Rows are points. The points of each table are mixes of a few directions, plus a little noise. How many directions does each table use, and how many do they share? Where both have some left over, give the other angles between the two spaces (their principal angles), to ten degrees, smallest first.
In the rows, 128 means zero.

First (5 x 2)
[[128  44]
 [128 213]
 [128 159]
 [128 135]
 [128  90]]
Second (4 x 2)
[[128 131]
 [128 148]
 [128  37]
 [128 197]]
Directions: first 1, second 1, shared 1

First (7 x 3)
[[128 129 107]
 [123 121 249]
 [128 129 122]
 [129 128 122]
 [127 128  98]
 [129 130  96]
 [129 129 102]]
Second (6 x 3)
[[146 161 164]
 [103  82  77]
 [112  98  95]
 [152 172 175]
 [129 130 130]
 [127 125 125]]
Directions: first 1, second 1, shared 0; angles 50

First (6 x 6)
[[129 154 142 150 116 137]
 [129 179 154 171 106 146]
 [128 123 125 123 130 126]
 [126  55  90  65 160 103]
 [129 182 156 174 104 146]
 [127  76 101  84 151 110]]
Second (8 x 6)
[[116 161 127 141 174 138]
 [137 150  78  81 249 121]
 [136 140 148 151  78 134]
 [139 126 137 134  90 127]
 [124 117 138 136 101 128]
 [ 78  42 128 116 131 118]
 [153 140 138 135  78 128]
 [142 148 128 131 125 130]]
Directions: first 1, second 3, shared 1

First (7 x 9)
[[ 87 126 129 156  92 126 130 117 112]
 [110  91  97 118 122  84 101 143 112]
 [173 121 118  83 174 113 109 149 150]
 [  7 212 213 202  37 206 136  66 151]
 [171 139 134 105 163 139 134 134 146]
 [175 111 109  98 166 113 126 147 132]
 [171  97  96 132 143 112 161 140  93]]
Second (10 x 9)
[[ 97  93 137 186  91 131 191 143  50]
 [190 100 107  84 183 102 125 163 129]
 [ 89 187 137 123 102 147  74  77 196]
 [155 125  88  93 149  99  86 121 161]
 [ 65 150 112 167  64 127 105  77 139]
 [153 105 121 118 149 117 142 150 110]
 [ 97 105 118 172  90 121 159 125  79]
 [153 149  71  72 147  94  41  95 208]
 [138 141 204 131 156 178 180 164 110]
 [139 126 184 135 151 162 181 165  99]]
Directions: first 3, second 3, shared 2; angles 50

First (10 x 11)
[[170 203 155 197 164  82 190 131 196 100 196]
 [100 137 168  94 118 114 135 135  91 188 107]
 [159 166 142 182 128 107  94 143 182  62 152]
 [149 156 155 166 117 110  50 154 164  59 130]
 [113  38  48  72 140 189 147  97  72 144 105]
 [138 155 133 173  98 116 122 128 186 110 134]
 [122 141 148 109 154 113 171 128 101 166 141]
 [150 170 173 138 171  94 118 154 122  99 159]
 [ 81  83 140  63  90 150  74 135  62 182  61]
 [ 99  29  22  87 103 201 180  76 105 173  93]]
Second (10 x 11)
[[145 202 206  80 187 115 103 188 194  29 126]
 [150 129 129 152 150 112 104 134 103 107 155]
 [101 129 129  95 102 149 158 123 163 151  93]
 [108  69  67 158  75 143 154  80  84 212 121]
 [138 171 173 100 162 121 114 163 167  71 127]
 [ 95  75  74 137  66 153 169  82 108 218 102]
 [150 151 151 133 162 112 102 149 127  83 149]
 [117  51  47 186  73 136 146  67  50 225 139]
 [140 107 106 162 128 119 116 115  88 141 150]
 [137 195 198  77 175 121 113 181 196  44 118]]
Directions: first 4, second 2, shared 1; angles 70

First (8 x 14)
[[212 123 151  57 112  15 153 135  29 204  87 210 178 176]
 [161  94 146  64 151  73  78 175  73 117  92 168 122 142]
 [182 169 113 131 116  30 137 138 134 114 130 151 134 183]
 [ 72 134 124 181 106 235 181  71 163 168 157  84 141  83]
 [114 132 128 144 120 157 148 108 136 146 137 117 135 117]
 [113 169 100 184 123 129 130 124 202  72 161  89 104 139]
 [106 125 122 141 143 147  99 142 156  85 135 106 103 119]
 [ 67  82 142 124 152 234  95 132 130 119 125  96 107  69]]
Second (10 x 14)
[[205 134 137  84 136   7  91 171  78 115 101 172 137 179]
 [ 28 143 125 191 123 243 145  70 157 119 161  88  99  48]
 [166 140 136 108 135  49  97 148  89 111 113 158 125 149]
 [ 77 112 123 166 119 246 165  97 179 154 151  76 136  92]
 [106 105 117 135 120 204 170 119 177 156 138  98 143 126]
 [108 137 135 150 128 152 119 111 122 122 138 114 121 100]
 [167  69  99  79 116 165 202 164 203 187 116 120 174 201]
 [118 156 117  97 136  24 110 136  92  80 109 202  86 141]
 [108 159 151 171 133 138  84 102  89 104 142 109 112  74]
 [199 125 139  98 133  52  99 163  94 131 110 144 148 169]]
Directions: first 3, second 3, shared 1; angles 70, 80

First (10 x 18)
[[149 118 141 129 144 109 112 128 173 147 132 143 114 141 126 116 159 111]
 [168 119 121 150 118  91  84 123 143 119 149 155 127 139 108 135 212  81]
 [ 96 146 116 125 123 172 146  88 145 120 126 119 125 112 136 123 108 161]
 [155 112 143 142 132 127 136 131 149 152 133 131 128 128 126 121 150 115]
 [109 126 114 110  97 138 169 130  82 146 133 103 158  93 124 146  88 151]
 [131 131 153 145 152 149 131 176  78 120 104 116 117 141 147 153  68 139]
 [102 124 131  94 139  99 131 173  88 124 111 118 136 139 137 129  67 138]
 [140 129 124 147 149 134 125 118 144  93 119 136 127 167 135  74 168 108]
 [ 81 158 115 115 100 172 125  80 140 142 141 124 111  69 127 196  79 183]
 [148 113 119 123 128  86 120 133 139 120 132 139 142 151 118  88 181  95]]
Second (11 x 18)
[[148  83 113 118 127 152 143 141  97 123 140 122 131 121 144 104 139 147]
 [102 181 146 134 130  94 108 108 178 140 115 138 121 134 108 155 116 107]
 [112 169 141 143 128 112 118 120 143 127 115 131 128 135 115 150 116 110]
 [134 100 120 108 130 130 129 126 142 139 140 131 124 121 134 112 139 142]
 [156  78 111 129 125 166 150 152  65 110 138 115 137 123 148 103 137 146]
 [160  26  97  74 131 153 143 136 131 148 165 129 121 106 156  70 163 176]
 [119 183 144 176 123 132 130 137  83  99 103 118 140 144 117 161 104  99]
 [ 90 249 165 192 124  98 109 118 125 105  84 127 136 154  94 196  87  72]
 [118 143 133 124 130 113 119 118 156 137 126 134 124 129 121 135 126 123]
 [142  78 113  99 130 138 134 130 135 140 147 130 124 117 141  99 146 152]
 [126 119 126 112 130 120 124 121 153 141 134 134 123 124 128 122 134 134]]
Directions: first 6, second 2, shared 1; angles 60

First (9 x 24)
[[135 144 136  96 216 177  87 148  11  25  73 221 163 123  79 100  16 160
  176 171 201  41 118  88]
 [130 134 131 116 157 143 112 137  88  90 109 162 140 128 113 117  90 138
  145 143 154  95 123 112]
 [128 118 126 153  82 113 170 108 172 199 163  52 111 131 144 152 185 120
   92  97  87 197 133 169]
 [129 132 128 116 142 133 111 137 116 101 116 157 134 127 124 120 110 129
  141 141 141 100 125 110]
 [129 130 131 124 140 136 128 130 110 120 122 136 134 128 120 128 114 133
  133 131 137 121 127 125]
 [119 118 119 144  64  81 137 123 229 184 157  91 102 130 173 139 205  93
  107 109  79 163 133 133]
 [121 121 124 139  83  98 139 123 196 169 150  97 109 130 157 137 181 105
  111 114  94 157 133 134]
 [126 126 125 127 118 116 125 129 146 129 128 132 123 127 138 128 139 119
  130 131 123 124 129 121]
 [136 127 132 137 146 154 147 119  82 133 130 104 136 130 103 136 107 148
  119 121 137 150 127 154]]
Second (9 x 24)
[[134 135 133 130 164 170 137 130  58 101 125 132 144 133 109 124  86 147
  129 129 161 141 133 134]
 [131 114 124 121  93  85 127 116 195 166 122 119 112 119 129 138 164 117
  124 129  82  93 112 133]
 [104 156 123 154 154 192 123 171  69  56 179 145 145 159 191 103 115 105
  130 110 213 245 188  98]
 [141 131 135 153 159 182 171 116  42 142 143  76 141 137  98 141  98 160
  103 109 151 196 139 171]
 [131 135 132 152 146 169 161 120  71 136 148  85 138 138 119 136 114 145
  108 110 148 197 143 160]
 [130 126 127 123 125 118 124 122 136 133 119 132 127 123 117 130 126 132
  132 132 118 102 117 128]
 [130 122 126  98 121  87  91 131 176 115  93 180 123 115 124 120 131 120
  156 154 111  35 104  95]
 [126 110 122 106  73  47 102 120 249 165 110 145 102 110 143 132 186 101
  137 139  62  51 102 109]
 [130 121 126 117 115 104 117 124 158 138 115 138 123 121 124 129 137 124
  134 138 107  87 115 123]]
Directions: first 2, second 3, shared 2
